Each row is a point. Each copy is the shape, with its points in the same order, turned, moved and blurred by noise. Some copies are also mirrored. Which?

Shape (6 x 2)
[[-25 -14]
 [ 59  21]
 [-11  69]
 [-20 -12]
 [ 19  -7]
 [ 66 -23]]
Copy 1 (6 x 2)
[[ 67  -3]
 [-13 -46]
 [ -2  39]
 [ 60  -8]
 [ 33 -33]
 [ 15 -80]]
Copy 1 is: mirrored
Copy 2 (6 x 2)
[[ 31 -19]
 [-49  26]
 [ 34  62]
 [ 26 -18]
 [-19 -12]
 [-57 -13]]
Copy 2 is: mirrored
Copy 3 (6 x 2)
[[-43 -48]
 [ 50 -14]
 [-25  33]
 [-33 -42]
 [  0 -44]
 [ 45 -58]]
Copy 3 is: only turned
Copy 4 (6 x 2)
[[-54 -21]
 [ 22  32]
 [-56  59]
 [-47 -19]
 [ -6  -8]
 [ 37 -10]]
Copy 4 is: only turned

Shape (7 x 3)
[[-42  60 -61]
 [ -3 -20  41]
 [ 95   5  26]
 [ -3  29   6]
 [-23  16 -26]
 [  7   1  -5]
 [ 19 -69 -24]]
Copy 1 (7 x 3)
[[ 31  95  20]
 [ 20 -47  11]
 [  1 -27 -98]
 [ 33   7  -6]
 [ 14  34   8]
 [  4   9 -14]
 [-64 -30   4]]
Copy 1 is: only turned
Copy 2 (7 x 3)
[[-101   43   -3]
 [  15  -16  -29]
 [  63   41   49]
 [ -20   37  -25]
 [ -49   12   -6]
 [ -11   17    6]
 [   3  -59   44]]
Copy 2 is: mirrored
Copy 3 (7 x 3)
[[-58  75 -19]
 [ 29  -6  41]
 [ 72 -30 -41]
 [ 21  35  15]
 [-23  35   7]
 [ 10  10  -2]
 [-17 -63  21]]
Copy 3 is: only turned
Copy 4 (7 x 3)
[[ 13  64  66]
 [-13 -47  -4]
 [ -3  -5 -89]
 [-11   6   6]
 [ 13  17  34]
 [ 17   2  -7]
 [ 67 -47 -16]]
Copy 4 is: mirrored

Shape (8 x 4)
[[  22   35 -110  -23]
 [  23    2   29  -21]
 [ -24    2   10  -17]
 [  22   46   40   -2]
 [  33    2  -10  -11]
 [  -8   28  -15   45]
 [  19   -7   57  -11]
 [   6    4   52   30]]
Copy 1 (8 x 4)
[[   8   33   -3 -121]
 [   7  -34   47   -5]
 [   1  -39   -1   -8]
 [ -40   -9   49    5]
 [  17   -6   40  -27]
 [  -6   31   -9    0]
 [   6  -44   56   27]
 [  -5  -12   32   41]]
Copy 1 is: only turned
Copy 2 (8 x 4)
[[  18 -106  -28  -16]
 [ -29   22   16  -21]
 [ -26   15  -19   18]
 [   2   43   -8  -43]
 [ -11  -13   18  -19]
 [  47    5  -12   14]
 [ -35   50   26  -13]
 [   9   60   22    3]]
Copy 2 is: only turned

Shape (10 x 6)
[[-45 -65 -17  30  23   7]
 [  7  -5  14 -33 -43  22]
 [ -6  43 -48 -39  19 -29]
 [ 26  18  -4  12  -8 -11]
 [-41 -15 -19  11  -8 -13]
 [ 35 -35  50 -54  15  42]
 [ 37 -41 -38  47  46 -13]
 [-16  43  54  29 -62  18]
 [  0  33  68 -34 -52 -30]
 [-33  42  48 -52  43 -15]]
Copy 1 (10 x 6)
[[ 10 -29 -54 -15  23  57]
 [ 20  33  12 -37 -42   6]
 [ -5  47 -45 -15  25 -61]
 [-11   6   6   7 -14 -24]
 [-21   3 -43 -32   7  19]
 [ 85  21  42 -23  -1  18]
 [ 15 -26 -40  66  18  15]
 [-37 -26  44 -63 -50 -15]
 [-29  40  70 -57  -8 -14]
 [ 22  13  23 -68  63 -43]]
Copy 1 is: mirrored
Copy 2 (10 x 6)
[[ -15  -32  -21  -81    8  -47]
 [  -7    9   23   -5   64   -2]
 [ -47  -34  -42   56   -2   -1]
 [ -11   10    5    4   -6    7]
 [ -20  -48    2  -24    7  -35]
 [ -52   65   -2  -36   76   19]
 [  13   24  -64  -53  -36   -8]
 [ -21  -23   99  -19    5   25]
 [ -42   25   83   42   24   -5]
 [-121    3   -2   11   13    4]]
Copy 2 is: mirrored

Shape (12 x 8)
[[ 38  13  77 -46  11  12  70  22]
 [  7  34  35 -35   8 -14  31 -58]
 [-37 -25  -8  -4  59 -27  55  42]
 [-42 -33   0  21  28  25 -57  39]
 [-39  17 -40  21  39  56 -40  54]
 [  8  69  52  47  -3 -27   6 -45]
 [ 44  -8   8 -37   8 -33  48 -14]
 [ 30  -8  32 -25  17 -23  17  35]
 [-28 -11  11  38 -20  61 -14  14]
 [ -3  41  57  38 -23  17 -42 -53]
 [-51  65  49  21 -58  15 -56 -21]
 [ -5 -16  30 -22  75 -10  35  15]]
Copy 1 (12 x 8)
[[ -6 -63  -2  -7  44  66 -61 -10]
 [  7 -72 -59  29  19  19   0 -32]
 [  7 -11 -27 -47  18  76  50  40]
 [-10  79 -27 -35 -15  12  29 -18]
 [ -6  64 -39 -31 -75  20  10  15]
 [-48 -69  -6  41 -11 -20  30 -39]
 [ 39 -50 -24  26  52  30  -4  18]
 [ -5  -9 -12  10  45  38 -15  17]
 [  9  23  -5 -47 -37 -15  -4 -38]
 [-32 -22 -21  28 -19 -44   8 -79]
 [-63 -14 -57 -13 -24 -74  -5 -60]
 [  1 -10 -29  -3  25  88  21  -2]]
Copy 1 is: mirrored
Copy 2 (12 x 8)
[[ -60    6   15   -4 -112    4   42  -32]
 [   9   33    8   -6  -34   25   33  -59]
 [ -69   22   14  -30   16  -71   44  -11]
 [ -29   26  -41  -25   23  -29   15   81]
 [   9  -19  -39   23   32  -62   42   74]
 [  25   34  -17   16  -44   -8  -60  -51]
 [  -5   11   34  -54  -56  -13   49  -38]
 [ -25   31   -4  -42  -59  -43   33   -1]
 [ -23  -23   -8   20   -3    7  -16   62]
 [  31   32  -23   19  -30   41  -54    0]
 [  16  -15  -94   21  -16   33  -49   -1]
 [ -53   60   17   -6  -21  -33   49   -5]]
Copy 2 is: only turned
Copy 3 (12 x 8)
[[ -38   16  -19   57   64  -19   82   31]
 [ -31   13  -21  -34    4   -3   56   53]
 [  -1   21  -92   30   29   -5   11  -53]
 [  83  -63  -18    2   11  -26   -3  -32]
 [  81  -24   -6   21   30  -18  -58   -4]
 [  25   62    2  -25  -19  -43   69   35]
 [ -54   22   -5   12    8   20   59   -8]
 [ -18    0   -8   18   52  -11   63  -32]
 [  52  -42  -10   48  -28  -32   -4   21]
 [  56    0   25  -21  -40  -50   68   48]
 [  49  -18   21  -35  -33 -115   36   44]
 [  10    1  -63    6   54   18   42  -13]]
Copy 3 is: mirrored

Shape (15 x 9)
[[ 34 -34 -25  52   0  36  59  27 -16]
 [-24 -50  41 -18  33 -50   8 -30  20]
 [ 11  -3  33 -53  45  63 -14 -12  25]
 [ -4 -22  -9 -16 -52 -47  27  12 -39]
 [-55  30 -34  -7 -35  34  60 -62  57]
 [ 60  23  35 -46 -51  24  43 -56   4]
 [-10   9  40  13 -11  41 -25  54  -7]
 [ 54   3 -13  18  43  71 -12 -54  51]
 [-18 -47 -15 -27 -49  -6   3 -17  50]
 [ 36 -44 -19 -23  -1  10 -46  37 -54]
 [ 40 -79 -56  40 -48  51 -28  15  65]
 [-28  46  18  -7  49  46   6  54   8]
 [ 62  28 -32  45 -44 -53  31  -9 -19]
 [ 16  30 -26  -6 -24 -46  42 -35 -12]
 [-18  38   7  43  23  31  25 -24 -17]]
Copy 1 (15 x 9)
[[ 40  13 -87 -15  19  -5  15  12 -41]
 [-26 -50  63 -57  28  10  -9  26 -32]
 [-66  -6  12 -39  26 -46 -11 -63 -16]
 [ 29  22   8 -47  20  64 -55  27  -6]
 [-45  59  22  61  24  34   9   4 -82]
 [-61 -13 -45  -5  24  58 -69 -40 -63]
 [ -5   1 -20 -20  -8 -56 -47  21   8]
 [-67 -10 -32  -9 -34 -19  48 -52 -47]
 [-63  39  12 -35  20  39 -11  54 -30]
 [  9  21 -26 -91 -16  -5 -30 -17  32]
 [-68  60 -74 -60 -35   0  50  62 -10]
 [  5  -4  11  32  28 -68  -8 -28  28]
 [ 22 -15 -50   6 -32  87 -21  15 -15]
 [  9 -11   9   2  -2  83 -23  -8 -30]
 [ 22  -9  -7  32 -23 -19 -14 -30 -49]]
Copy 1 is: only turned
Copy 2 (15 x 9)
[[-14   0 -63 -81  14 -25   1  13 -21]
 [  3 -29  55 -39 -40  45 -31  11  22]
 [ 89  10  26 -43 -61 -22  24   2 -16]
 [ 15 -47  16 -23  62  -4 -48  17 -15]
 [ 34  98  47 -59  17 -40 -68 -10 -24]
 [ 57  -8  54 -72  55 -20  22 -54 -29]
 [ 28 -22  -8  12 -26 -73  17  11  11]
 [ 52  79 -10 -57 -26   8  63 -20   8]
 [ 33  21  53 -38  41  -3 -20  57  18]
 [ 67 -46 -49  11  13   9  19  42  -5]
 [ 21  71 -31 -43  56 -13  54  84  45]
 [ 26   0 -11  -2 -77 -71 -11  13 -47]
 [-25   3 -22  -1  90  16  -2 -41 -30]
 [ 15  11  14 -23  51  23 -43 -34 -40]
 [ 17  25 -28 -24 -25 -29 -35 -46 -10]]
Copy 2 is: only turned
Copy 3 (15 x 9)
[[ -20   27  -20  -43   -3   -4  -64   -6  -45]
 [  25  -17   41   15   39    7   32   43   -4]
 [   0   14   -4  -27    8  -63   64  -29   19]
 [   3   29   -6   44  -38   49   -9   51  -19]
 [  71   16    5   14   -5   12  -53  -38   86]
 [  60   76  -18  -34  -23   47   44  -21    9]
 [ -69  -16   -1   -4  -32    9   23  -40   -1]
 [  25   -8  -15 -107   -2  -42    5  -20   32]
 [  11   37   62    8  -29   14  -13   29   45]
 [ -52   21  -28  -18  -56  -15   25   60  -17]
 [ -41   24   65  -95  -63  -19  -57   34   28]
 [ -23  -44  -25   21  -25  -47   12  -66   -7]
 [  45   -8  -33  -32  -70   71  -37   28  -36]
 [  69    3  -32   12  -36   42  -13   23   -7]
 [   3  -33  -57  -14    8   14  -22  -34   13]]
Copy 3 is: only turned
